Rows are points. Each copy is the shape, with its points in the same order, turned, moved and blurred by noise. Say if it was mirrored as well.

Shape (6 x 2):
[[ 71 -16]
 [ 10   5]
 [-26  -9]
 [-33 -27]
 [-42  14]
 [ 67 -24]]
Copy 1, 6 rows:
[[-53  66]
 [ -4  25]
 [  2  -5]
 [  0 -24]
 [ 36  -4]
 [-50  60]]
Copy 1 is: mirrored
Copy 2:
[[-46  62]
 [-17   0]
 [ 11 -16]
 [ 35 -14]
 [ 15 -49]
 [-35  58]]
Copy 2 is: only turned

Shape (10 x 4):
[[ 31  29  13  50]
 [-34  30 -48  -3]
 [ 37  39  34  26]
 [-24  49 -15  -8]
 [-51   4 -31  14]
 [-47 -44  31  36]
 [-54   9  57  -5]
 [ 57 -38  32  -4]
 [ 14  -2  34 -61]
 [ 20  14  18 -54]]
Copy 1 (10 x 4):
[[ 25 -39 -10  31]
 [  5  -8  68 -14]
 [  8 -19  -3  54]
 [  1  -9  63  25]
 [-12 -31  60 -35]
 [-67 -53   3 -33]
 [-83 -27  35  31]
 [-22  35 -48  15]
 [-49  52  20  35]
 [-20  52  25  45]]
Copy 1 is: mirrored
Copy 2, 10 rows:
[[-56  46 -18   5]
 [-14 -32  10 -53]
 [-41  60 -10   1]
 [-17   5  -2 -57]
 [ -7 -40 -20 -19]
 [  4 -17 -57  45]
 [ 33  22 -62 -12]
 [  2  47  23  56]
 [ 59  44  24   3]
 [ 39  44  36 -11]]
Copy 2 is: mirrored

Shape:
[[ 19  53 -26 -25  42   0 -32 -12]
 [-12  68 -11 -50  15  32  88  -1]
 [-61  66  13 -29  30   0  62  15]
 [ 10 -34 -48 -23  -3 -34  -7 -20]
 [-32  47  -4 -48   1  66  41  -8]
 [-14  47 -37 -12 -10  12  25  -2]
 [ 21  -4 -18  37 -49 -29 -26  18]
 [  6  -6  28  51 -16 -19 -30  13]
 [ 34  42 -11  38 -59 -55   5  12]
 [ 53  17  28 -21 -15 -71 -30  18]
 [ -4 -18 -37   3  19 -48 -55 -15]
 [-24  36  14 -56  23  47  48  25]
 [  5 -27  22  29   8 -26 -49 -88]
 [-72  69  19 -64 -20  35  14 -24]]
Copy 1 (14 x 8):
[[  16  -81    0  -14   11   36  -12   14]
 [ -38   -2  -29    3   29   35  -94   42]
 [ -51   -4   -9    9  -36   47  -76   31]
 [  25  -12  -54  -36    6   19   44   14]
 [   0   -9  -32   44   14   24  -82   15]
 [   6   -9  -13   11   13   34  -26   53]
 [  28   12   30   -8    9   -3   63   29]
 [  -8   -7   39    8  -15  -18   56    0]
 [   9   18   53  -38   13  -10   34   66]
 [  16  -15   44  -81    2   -8   22  -11]
 [  29  -47  -24  -27  -27   24   66   11]
 [ -25   -3  -19   24   12   43  -77  -14]
 [  10  -64  -32   -7  -33  -71   58    8]
 [  27   -8  -20   30  -44   10 -100   21]]
Copy 1 is: only turned
Copy 2 (14 x 8):
[[  1 -30  -6  26 -54 -18 -26  -8]
 [  8 -68  43  25  -2 -68  57 -45]
 [-25 -10  47  39   4 -34  46 -66]
 [ 27  21 -37 -20 -26  -7  34  46]
 [  0 -69 -15  55   7 -45  55 -42]
 [ 30 -19   1  39   9 -36  35  -4]
 [ 20  12 -11  -4  55  27 -18  49]
 [-21   5 -17   6  43  20 -16  37]
 [ 40 -14  42   4  41  24 -12  61]
 [  1 -31  19 -47   0  56 -23  35]
 [ -4  40 -35   4 -21  18 -23  34]
 [-24 -65  -2  17  11 -35  49 -68]
 [-58  10 -39  42 -27  38  13 100]
 [ -3 -49   7  82 -14   5  69 -61]]
Copy 2 is: only turned

Shape:
[[-41  30  33  14  -3 -34  94  21   2]
 [  4   6   8 -15  -3  47 -25 -52   9]
 [-30  19 -51 -29 -19 -34  24  15 -12]
 [ 42 -11  26  23 -24 -12 -19 -65 -40]
 [ 28  30 -58   5  26  40 -27 -25 -39]
 [-22  11 -44  -3  18 -34  46 -35  18]
 [ 71  20 -14   6  22   3 -26  -4 121]
 [ -4  -1  32  35  27   2   5  -2  95]
 [  4 -45 -22  18  14   7  -5  13 -46]
 [-24  18  -1  22   9 -44   6   6 -41]
 [-24  30 -24  23 -15 -14 -13   1  20]
 [-40   3  18  -7  11 -44   2   2 -38]
 [ 39  21  16  -2  29  17 -13 -39 -39]]
Copy 1:
[[  51   57  -24   49  -36  -64   26    7  -57]
 [ -42  -34   -8   28  -27   14   26   16   14]
 [  23    2  -35    9   43  -55  -11   -8  -21]
 [ -36  -20   34   57  -30   31  -50   17  -29]
 [ -79  -21   -4  -23   19  -20    0   26   -4]
 [  -1    2  -45   20  -24  -73  -16  -16   -2]
 [-101   17  -44   67  -14   -3   43 -101   18]
 [ -25   26    6   58  -59  -28   64  -67   13]
 [ -11   28   26  -25    8    2  -24    5    4]
 [  12    1   22   13   -5  -46  -14   -7  -56]
 [ -13  -11    6   37   15  -53   23  -23   -6]
 [  38  -13   15    2   -6  -16    2  -15  -55]
 [ -57   -8    6   10  -21   16   -2   21  -50]]
Copy 1 is: mirrored
Copy 2 (13 x 9):
[[-27   7 -34 -38   6 -50   9  51 -57]
 [-18 -44 -28  59  15 -10  11 -24  40]
 [-20 -34   6 -37 -20  24 -20  40   5]
 [-41  -6   0  49  24  -9 -25 -73 -10]
 [ -5 -61   4  52 -41  49  25 -32   6]
 [-38 -32  26  13 -33 -27 -14  45  -2]
 [ 62 -12  69  48  10 -66  43   5  68]
 [ 32  21  -9  46  -6 -85  19  26  31]
 [ 21 -22 -30  34 -32  23 -50 -17 -22]
 [-28  23 -15   0 -19  20 -12   4 -30]
 [-11  -2  -9 -10 -30  -9   9  -3  34]
 [-29  23 -28   7   1  26 -24  26 -16]
 [-19 -24  -3  69  17  22  18 -35 -22]]
Copy 2 is: mirrored
Copy 3 (13 x 9):
[[ 86 -61  85   3  26  33 -21  14  35]
 [ 12  34  -8 -10  13  17  -7  27 -36]
 [ 18 -15  27 -23  62   6  17  23  63]
 [ -6  47  39  62   9  27  22  28 -25]
 [-46   5  14 -25  68  20  14  -7 -40]
 [ 57   2  56 -26  55 -11  33   4  17]
 [ 32 -39 -58   8   1 -81  10 -32 -35]
 [ 70 -25  12 -12 -36 -46 -33 -21 -19]
 [-32  14  48 -14  -3  42  17 -25  30]
 [ -4 -11  89   2  22   7  -6  34  24]
 [  3   2  34 -10  40 -33 -34  13  19]
 [ 18  -7  75  -9   3  16   5  56  36]
 [-21   0  24  10  21  33  18  23 -52]]
Copy 3 is: only turned

Shape, 18 rows:
[[  2  -2   3  36   7   6  -4  93 -36  -2  36 -19]
 [ 35  93  42  -4 -13  25 -43 -87  62  24 -10   2]
 [ 15  58 -16  18 -32  31 -49  16  55  58   3 -11]
 [ 36  37  31  65  -9  37 -13 -61  28  65 -30 -29]
 [ 73  45  25  14 -15  17 -56 -49  28  87 -21   1]
 [ 10  16  13   8 -38 -33  47  77  -8  -7   8  30]
 [ -8  65  24  84 -16  -4 -45  -4  33  28 -17  -6]
 [-34 -13  14  45 -19 -16  12  63   0  65  -1  28]
 [ 20 -55 -41  -9 -28  11 -39 -15  14 -56  17  10]
 [ 25 -30 -21 -21  40 -28 -12 -11  78 -13  21  -1]
 [-62   1  25  25   4  -2 -32  87 -62  20 -19  48]
 [ 48 -25 -42  14  39 -16 -12   5  37 -48  40  47]
 [-19  11  25   0  28  18  25  72 -13  23  32  20]
 [-28  23 -38   6   0 -20  17  50 -18  21   9  26]
 [ -4  77 -11  -2  -3   0  -9 -76   4  52   1 -29]
 [ -2 -24   9 -16 -14   4 -16 -29  59 -24  55   3]
 [ 13  -1   0  -1  14   7   7  50  39  -7 -48 -18]
 [-52  -9 -30  29  -2  47  40  88 -29  -7  12  68]]
Copy 1, 18 rows:
[[ 24  45  30   1  20 -52  30  -4  28 -32 -25 -56]
 [ -9 -66  82  26 -59  36 -46   6 -45 -11 -11  81]
 [-27 -18  66  45  -1  35 -46 -18  15 -37 -13   4]
 [-46 -40  55  54 -54  20 -16  22 -76 -24  -8 -14]
 [-21 -96  54  64 -51  13 -22 -13 -27 -34   0  10]
 [ 29  51 -14  18 -20 -19  31 -21  41  22   6  -7]
 [ -2  10  88  30 -28  18 -18 -13 -40 -38  39  -8]
 [ 12  27   9  57  28  -7  -6  -7  11  22  26 -62]
 [  0 -16 -27 -43  19   4  -2  74  33 -60  17  22]
 [ 42 -44   3 -50   9  72  -6  36   8 -17 -25  -6]
 [ 24  28  26  23  74 -70  18 -35   0   5  54 -31]
 [ 49 -18   6 -33  17  50  62  54  29 -43  -6  15]
 [ 37  29  27  25  40 -31  22  -7   5  22 -42 -21]
 [-11  19  33   4  35  -7  27  -6  43  30  15 -28]
 [-49 -58  95   1 -41   9 -28  36 -19  35  -2  15]
 [ 44 -11   9 -21   4  30 -40  72  10 -18 -24  30]
 [ -4   8 -19 -24  14  23   4 -34 -23 -21 -24 -19]
 [ -6  76  -8  38  94 -20  54  10  21  10  10  -2]]
Copy 1 is: mirrored
Copy 2, 18 rows:
[[  54  -10   10   25   28    2  -22   34   54   21   26   41]
 [-111  -31  -42   17   -9  -38  -50   40  -27  -22  -33  -77]
 [ -59   45  -41   20    5    4  -48   52   23   28  -12  -34]
 [ -95  -24  -25   26  -31  -45  -48   37  -17   49   41  -43]
 [ -76  -26  -53   -7  -31  -18  -76   35  -27   59   -7  -48]
 [  28  -30   63   45    5    5   -7   17   39   34  -36   15]
 [ -74    0   10   54    5    0  -78    8   27    9   29  -34]
 [  -3    9   14   58   15   -7  -29  -25   29   70    4   43]
 [  -3  -26  -23  -13  -30   65   63  -16   19  -17    8  -28]
 [ -13   10   -4  -52  -22  -26   31  -35   29  -10  -10  -52]
 [  45   -4    4   78   10   26  -61  -42   23    2    8   71]
 [  33  -33  -17  -21   -8    3   36  -40   67   -8    4  -72]
 [  44   -7  -13   47   27  -37  -13   12   38   12  -17   44]
 [  50   25   19   57    5   -1  -14   -1   21   24  -11   -5]
 [ -36   14   -9   42   -7  -45  -35   45  -64    6    7  -67]
 [ -35  -16  -11  -18   33   -9   44  -14    4  -22  -11  -30]
 [ -13    8   19    5  -61  -20   -4   19   47   -1  -13   20]
 [  61   -5  -11  109   -7    5   26   -2   72   16   -9   41]]
Copy 2 is: only turned
Copy 3:
[[ -56   30   42  -37  -32  -12   17  -31    6  -34  -16  -37]
 [  29 -102   16  -40  -22  -17  -53   59  -25   90   45    7]
 [  11  -26   27  -41  -17  -53  -54  -35  -17   60   22  -16]
 [  43  -55   55   -1  -16   11  -70   31  -28   61   -9  -52]
 [  45  -81   64  -12   14  -36  -37   17  -29   66   41  -48]
 [ -90  -10  -21  -28   -8   12   28  -35   -2    8   11  -63]
 [ -32  -26   41  -11  -38  -11  -82    9  -64   32   18  -19]
 [ -46  -17   12   22   13    5  -22  -73  -31  -21  -11  -43]
 [  38   47  -23   -8  -30    1   61   12  -25   20   48   -1]
 [  22    4  -47  -35   35  -36   28   40  -43   18  -10    4]
 [ -82    5   61    5    2   39    2  -65  -12  -50   34   10]
 [  13   32  -52  -55   15  -17   30   40  -33  -29   50  -29]
 [ -48  -23   15  -43    6   11    4  -39   17  -44  -20  -13]
 [ -58   11  -11    1   12   -6  -14  -27   31  -12   17  -18]
 [  10  -59   21   20  -12  -26  -58   50   35   56   12    2]
 [  31  -24  -45  -21  -31  -20   40   20  -36   14    0   17]
 [ -28   25   11  -50   35   21    7  -11  -22   48  -19  -18]
 [ -48   28  -18  -33  -12   61   -9  -81   26  -57   20  -21]]
Copy 3 is: only turned
Copy 4 (18 x 12):
[[ -3  23   1   4  -4 -23 -52  61  -4  20  -4 -80]
 [-14  48 -48   1 -39  -1  74 -96 -30 -42 -55  11]
 [-11  34 -55 -17 -59 -21  42 -33  18  19 -42 -64]
 [-21  44 -61   3  26 -49  72 -39  27 -20 -52   3]
 [-36  70 -63 -31  -3   5  53 -82  41 -16 -33 -21]
 [ 16  38 -34 -32 -53  -6 -54  66 -14  -8  20 -12]
 [ 13   6 -53 -31  -4 -33  43  -8   3 -43 -71 -46]
 [  8  -5 -34 -35 -30 -44 -47  38  66   4 -16 -22]
 [ 62  30  12  63 -28  50  36   0  15  15  42 -34]
 [ 20 -15 -27  26 -30   0  18 -47 -16   5  80 -30]
 [ 10 -15  48 -55 -22   2 -64  54  41   3 -44 -31]
 [ 27  22  15  30 -37   9  14  -9  -6 -41  85 -63]
 [-19  15  16 -11 -39 -49 -60  20   0  14   2 -28]
 [-22  -9  -8 -11 -62  -4 -24  52  19  -7   7 -28]
 [-75  11 -49  29 -35  10  55 -37   5 -28 -51  12]
 [ 48  11 -24  70 -47   2   3 -42 -12   2  20 -13]
 [ 10   4 -14 -31 -11 -16  26  17 -21  37  28 -12]
 [ 17  18  61 -10 -75 -48 -39  89  35   7   8 -24]]
Copy 4 is: only turned

Shape (16 x 12):
[[ 20  45  33   3 -63  11 -21  54   8 -35 -25  13]
 [ 14  -1 -32  55  39   8  60 -13  11  28 -24   8]
 [ 18 -31   2  47  -3  38  37 -33  21   2  12 -45]
 [  1 -31 -27  24 -62 -10 -37  68 -21  -9  23   2]
 [ -3 -54  21  29  56  25  16  -5 -18 -16  22   3]
 [ -5 -45 -17  69  -8 -24  26 -20 -28  -2 -22 -61]
 [ 11  35  13 -27 -60 -37 -35  11  -6   3  23  11]
 [-50  17   7 -23  12  97 -10  -7   2  58  79  45]
 [ -6  27  52 -30 -14  73 -10  29 -23  74  -3  22]
 [  5   9  18 -41 -65   9 -42  50  59  32 -20  18]
 [ 42  10 -22 -27 -65  29 -94  21 -15   0   1  25]
 [ -5  20  38  47  51  57 -21   0  22  74  49   5]
 [ 68   1 -46 -30 -51 -17 -20  66 -11 -21  35 -63]
 [-29   2 -32  69  30   6  24  -8   2 -17 -34 -57]
 [-52   7  31 -24  52  53 -30  -6  17  59  -5  16]
 [-28 -25   6  61  46  47  33 -15 -10 -13   9 -31]]
Copy 1 (16 x 12):
[[ 25  33  51  -3  -4 -13 -56 -52  29  -7  16   3]
 [-15 -36  17 -23  44 -47  23  64  47  31  -3  55]
 [-23 -26   0 -17  34  -2  31   2  57  26 -69  11]
 [-28  40 -23  75   8  11 -37 -28  21 -15 -11  13]
 [  2 -44 -18  26 -16 -38  48   6   3  47 -51  39]
 [-24  25 -13  -4   3   0  16  72  58   3 -72  11]
 [-21  33  -9 -11 -36  19 -33 -38  10 -11  50   3]
 [-12 -76   2  25  39  -9  67 -42 -47  46  35 -40]
 [ 26  -3  41 -19  48  24   4 -31 -56  34  24 -14]
 [-16  11   7 -21  40   0 -57 -57 -26 -45  22  12]
 [ -6  22 -40  20  23  14 -86 -62  -2  48  29 -15]
 [-63 -42  41 -13  38 -48  44 -31 -36  63  -5   9]
 [-18  77 -49   9  23  33 -16 -60  64  20  12  50]
 [-15  28  -7 -15  32 -73  31  60  53  17 -53   8]
 [  9 -35   3 -26  42 -46  54  -5 -72  29  14 -10]
 [  9 -23   2   7  10 -49  62  27  33  44 -61   1]]
Copy 1 is: mirrored
Copy 2:
[[ 57  36 -43   8  28  16  12  17  22  42  -6  36]
 [-49 -22  -8  12  20  36   9 -12 -49 -46  46 -15]
 [ -8 -69  12 -11   0  49  -2 -35 -47 -13  -5  26]
 [ 15  10 -85  10  25   6 -30  14 -33  -1 -65  69]
 [-26 -52 -25 -22 -45   8   8  30 -79   3  13  17]
 [-65 -34 -18 -17  38  55  12 -18 -80   6 -41  25]
 [ 36  42 -23  20   2   8 -46  11  15  33 -62   0]
 [ 32 -51 -11 -33 -31 -98 -69  -2   0 -41  20 -14]
 [ 56  19 -28 -54 -10 -70  16 -26  -8 -30  -6 -24]
 [ 72  19 -91   8   7   6 -24 -42  24  25 -14  -5]
 [ 27  10 -82  -3 -18  -5 -22   9  68  -3 -66  29]
 [ 42 -78  -6   1  -6 -52   7   9 -43 -48 -10 -46]
 [ 13  23 -50  74 -30  23  -7 -46 -10  12 -70  86]
 [-64 -59 -14  12  56  20  22 -20 -44  29   9  22]
 [ 12 -46 -45 -32 -16 -69  -2 -14 -24  16  12 -65]
 [-33 -80   4 -20  11  -5  21   6 -70   3  21  24]]
Copy 2 is: mirrored

Shape:
[[ 56  14 -10  11  11  42 -50 -17 -31  27  27  26]
 [ 35   2 -53 -22  20 -16  36 -35 -46 -32 -16   8]
 [ 46 -39 -25 -39  15 -18  23  24  12 -53 -35 -38]
 [ -4  39  -6  41   3  15 -65  52   3  54  28  37]
 [ 10 -14 -16 -17  42   9  -4   6  33 -66   2 -19]
 [-46  -9  79  43 -26 -32 -35   4   2   8 -46  18]
 [ 24  45 -27  42   3  15 -72 -18 -52 -15  51   9]
 [ 22 -14 -46  52 -31  33 -67  10 -31   9  37   8]
 [ 76  11 -23   1  37 -16  39 -25  -7 -50 -10 -16]
 [-28 -26  63  70   7 -27  10   0  58  11  -6 -10]
 [ 32  11 -20 -12   9  51 -18 -46 -52 -10  38 -18]
 [ 31  33 -30   5  25  -2   5 -26 -52 -22 -30 -55]
 [-40 -13  72  38   5 -22  54  26 -21 -31 -16   1]
 [ -6  39  26  45 -41   7 -45  -2 -50  58  65 -15]
 [ 49   7 -29  21   8   9  36  -4  11 -45 -25  -3]
 [  9  11  75  58 -24  12 -21  44  27  -9 -12  10]
 [ 60   7  -2  56  30  10 -70  10 -60  29  56  10]
 [ 60  38 -19  -4 -14 -17 -28 -41 -52 -15  67  -3]]
Copy 1, 18 rows:
[[   2    2   45  -56   73  -17  -18  -58    3  -13  -15   16]
 [   6  -18   58  -26  -40   39  -56  -59  -33    7    4   -5]
 [   9  -27   -4    4  -24   43  -40   19  -79   11  -22   25]
 [  15   14   14  -47   78  -50   30    8   47  -19   18  -17]
 [   1   20   10    7   20   54  -33   13  -69   19  -31  -12]
 [  71    3  -59   29   28    4   25  -31   55   36    0   -5]
 [  38    9   59  -59   78  -32  -12  -51  -11   40   19  -38]
 [  43   -1   14 -108   67  -12   17  -23  -25   11   15   -6]
 [   1  -40   29   11   -5   22  -66  -45  -65    0  -29  -27]
 [  19    9  -75   44   17    7   48  -26    1    2  -27  -42]
 [  -6   38   47  -64   28   -8  -43  -67  -34   34  -25   15]
 [  32    1   36  -28  -30  -22  -64  -39  -30   29  -31  -14]
 [  -1  -29  -60   26  -26   22   11  -30   27   63  -22  -40]
 [   8   25  -20  -61   56  -84    7  -71   36   37   26  -11]
 [  17  -24    4  -29    5   37  -61  -21  -40  -10  -35  -41]
 [  31  -22  -74    3   73  -11    2  -15   26   18  -38  -22]
 [   5  -30   51  -61   78  -54   26  -54  -14   13    0  -11]
 [  -7   -5   44  -45   50  -19  -64  -92  -33   21   35  -11]]
Copy 1 is: only turned
Copy 2:
[[ -4 -45  15  50 -35  63   5 -10  23  59  25  13]
 [ -1   4 -40  52  22  16  -8 -32  25 -23  -1  52]
 [ 14  18 -35  44  18  -5  37 -33 -54 -39  -4  -2]
 [  3 -37  72 -13 -45  42 -30 -27 -27  81   7  19]
 [ 13  43 -19  33 -29  -1  35   1 -52   7  -5  32]
 [ 60  -6  87 -35  -1 -47  -4  37   8  22  30  -3]
 [ -8 -15  54  62 -49  30  -1 -32  24  65  24  78]
 [ 18 -37  42  38  -5  40  18 -40 -21  90  54  63]
 [-41   3 -28  48   7  23  26  -2  -6 -47  -1  45]
 [ 19 -22  46 -74 -22 -37  33  60 -31  13  11  29]
 [ -7  -9 -22  53 -36  28  41 -38  50  47  21  42]
 [-12   9   5  27 -22  14  20 -66  31 -41  28  47]
 [ 30  19  56 -45  39 -28  42  20  13  -8 -39  24]
 [-15 -72  77  -1 -32 -12  18 -46  48  85  15  41]
 [-31  25 -14  18  21  27  19  -3 -23 -13  17  36]
 [ -4   3  90 -27  -6   0  33  35 -26  39  15 -12]
 [  4 -73  67  54 -45  69  26 -16   9  47  12  59]
 [-41 -43  16  83 -27  -5   7 -32  36  36   2  57]]
Copy 2 is: mirrored
Copy 3, 18 rows:
[[ 42  18   0 -62  40   2  19  58 -13  48   0 -26]
 [ 26  39 -13  11 -38  45  23  38  20 -10  25 -43]
 [ 28  18 -36  19 -43 -11  -7  19 -32 -63 -23 -43]
 [ 49  11  25 -52  84  -7  36  18  -6  36 -30  54]
 [ -1  39   8  28 -15  -3  10  32 -62 -23 -28 -27]
 [-39  24   4 -17  91   3 -75 -10  13 -20  -7  34]
 [ 23  34  11 -33  81  21  64  23 -23  49  28 -38]
 [ 17  22 -28 -77  65   7  60  24 -42  20  15   2]
 [ 40  -5   1  32 -31  36   2  55 -14 -36  18 -60]
 [-48 -40  39 -11  40  16 -49  12 -34 -28 -15  42]
 [  2  24 -18 -24   5  23  37  44 -13  57   0 -65]
 [ 24  13 -20  15  17  73  15  12   7 -10 -10 -71]
 [-69 -23  23  24  37   3 -24  19  37 -54 -18   5]
 [ -5 -33  17 -59  90   9  35 -23  21  64   3  -2]
 [ 21  -5 -25  26  -5  29   9  63 -24 -39   7 -11]
 [-11 -30   6  -3  94 -28 -30  41 -16 -19 -20  24]
 [ 40   5  38 -91  63  -1  51  34 -15  23   8 -45]
 [ 35   0   6 -16  20  -1  41   9  -1  47  61 -63]]
Copy 3 is: mirrored
Copy 4 (18 x 12):
[[ 27  29  21 -77 -13  21 -13  62 -13 -21 -22  -6]
 [-52  -2 -33  22   6  81 -13  34   3 -16  -8   5]
 [ -5 -12 -33  28  66  29 -46   9  56  26 -21  -1]
 [ 47  44  52 -42 -60  -9  23   7   5  29 -29 -36]
 [ -2  -8 -27 -12  33  26 -78 -21  16  27 -29  -8]
 [ -2 -74  -6 -19 -39 -56  18  -9  -2  31  30 -57]
 [-14   4  53 -52 -53  40 -24  59 -26 -11 -59 -36]
 [ 60 -13  69 -27 -41  32 -26  59 -11   8 -34 -32]
 [-58  14 -30 -10  23  61 -48  41  40 -11  -6 -23]
 [  2 -39  10 -28 -34 -34 -51 -30  28  60  73 -52]
 [-15   7  27 -40  19  56 -24  66 -45  -4 -24   2]
 [-65 -12  10 -17  24  71   9  46  16  17 -25 -30]
 [-47 -13 -36  27 -23 -34 -16   3  -8  70  30 -54]
 [-11  18  92 -43 -42 -17  22  60 -33  16   1 -24]
 [-16  13 -17  12  23  62 -46  19  25  -4   3 -51]
 [ 10   5   8 -24 -11 -62 -14   8  12  41  13 -94]
 [ 19  19  34 -71 -51  12 -21  99   4  29 -42 -19]
 [-42  22  48 -31 -17  14 -33  78  -4 -44 -26   7]]
Copy 4 is: only turned
